Each row is a point. A path goes straight from each point to the next, and from the last back to the first. The post is the endless flat space through its rows: a point in 2 columns, a line in 3, a plane in 4, and so on, so that a path can go around it. How many times does the path go around the post? Going back the other way cancels.
In the rows, zero is written as 128.

Post (2 x 3):
[[140 150 121]
 [114  66 136]]
Path (21 x 3):
[[110  98 156]
 [111 184 141]
 [ 78 106 116]
 [ 94  97  67]
 [172  73  96]
 [166 111 151]
 [154 160 148]
 [ 71  74 172]
 [ 76 157 127]
 [133 173 140]
 [171  89 166]
 [177 121 110]
 [136 130  99]
 [128 177 102]
 [ 74  92 143]
 [119 146 177]
 [147  90 158]
 [133  72 128]
 [158 131  73]
 [118 199  87]
 [ 89  46 145]]
Times around: 1

Post (5 x 6):
[[131 179 153 168  94 101]
 [ 64 153 132 146 127  86]
 [110 145 136 161  87 125]
 [103 132 108 106 163 161]
 [139  87 116  61 127 193]]
Path (30 x 6):
[[160 161 142 102 190 173]
 [100 119 114 140 119 181]
 [106 133 133  91 116 141]
 [ 88 146 137 112 142 118]
 [144 165 137 152 154 196]
 [121 161 152 143  95 121]
 [ 76 150 123 168  58  95]
 [ 86 155 124 180  94  94]
 [ 85 131 126 136 127 114]
 [ 36 103 107  78 192 100]
 [120 118  91 122 172 180]
 [122 174 153 175 105 107]
 [101 230 167 215 128 110]
 [110 162 146 164  70 141]
 [ 81  98  97  97 121 175]
 [147 177 113 147 105 152]
 [189 116 140  92  84 119]
 [100  98 114 152 106 140]
 [144 207 171 164 123  89]
 [ 40 143 152 117 118  69]
 [112 188 133 180 128 167]
 [122 150 135  90 138 142]
 [149 169 134 156  98 137]
 [ 76 116 129  86 136  86]
 [ 69 156 139 154 132  71]
 [127 210 131 202 165 166]
 [ 52 171 145 130 126 111]
 [105 156 115 123 118 143]
 [ 73 118 125 123 102  91]
 [ 55 147  96  70 246  96]]
Times around: 4

Post (7 x 8):
[[128 117  90 186 137 106 157 179]
 [122 114  84 145 139 128 109  91]
 [149 155 203  97  79 111 150  94]
 [ 89 134 103 126 138 137 108 172]
 [108 154 182  87 203 148 129  90]
 [145 108 144  78 144 131 114  80]
 [138 109 151 179  74 120 121 125]]
Path (19 x 8):
[[182 118  83 136 187 110 206 165]
 [126 123 195 152 116 148 132  73]
 [ 73 120 121 172 145 116 116 159]
 [ 79 186  96 135  74 120  38  94]
 [120 156 104 105 147 155  63  99]
 [156  89 127 103  86 129 123  91]
 [139  91  98  98  88  85 181 153]
 [106 128  77 173 114  78 141 220]
 [ 95 148 124 139 135 117 138 103]
 [101 142 108 197 164 115 119 124]
 [147 152 109 148  96 140  82  49]
 [106 188 159  76 132 171 103  70]
 [133 134 143 117 139 158  59 143]
 [138  65  79 143 141 167  65  29]
 [140 129 195 132 132 105 185 106]
 [149 115 137 174 140  59 180 130]
 [117 123 157 195 172 143  51 116]
 [160  91 154 192 123 169 134 109]
 [102 118  96  92 175 136 181 174]]
Times around: 3
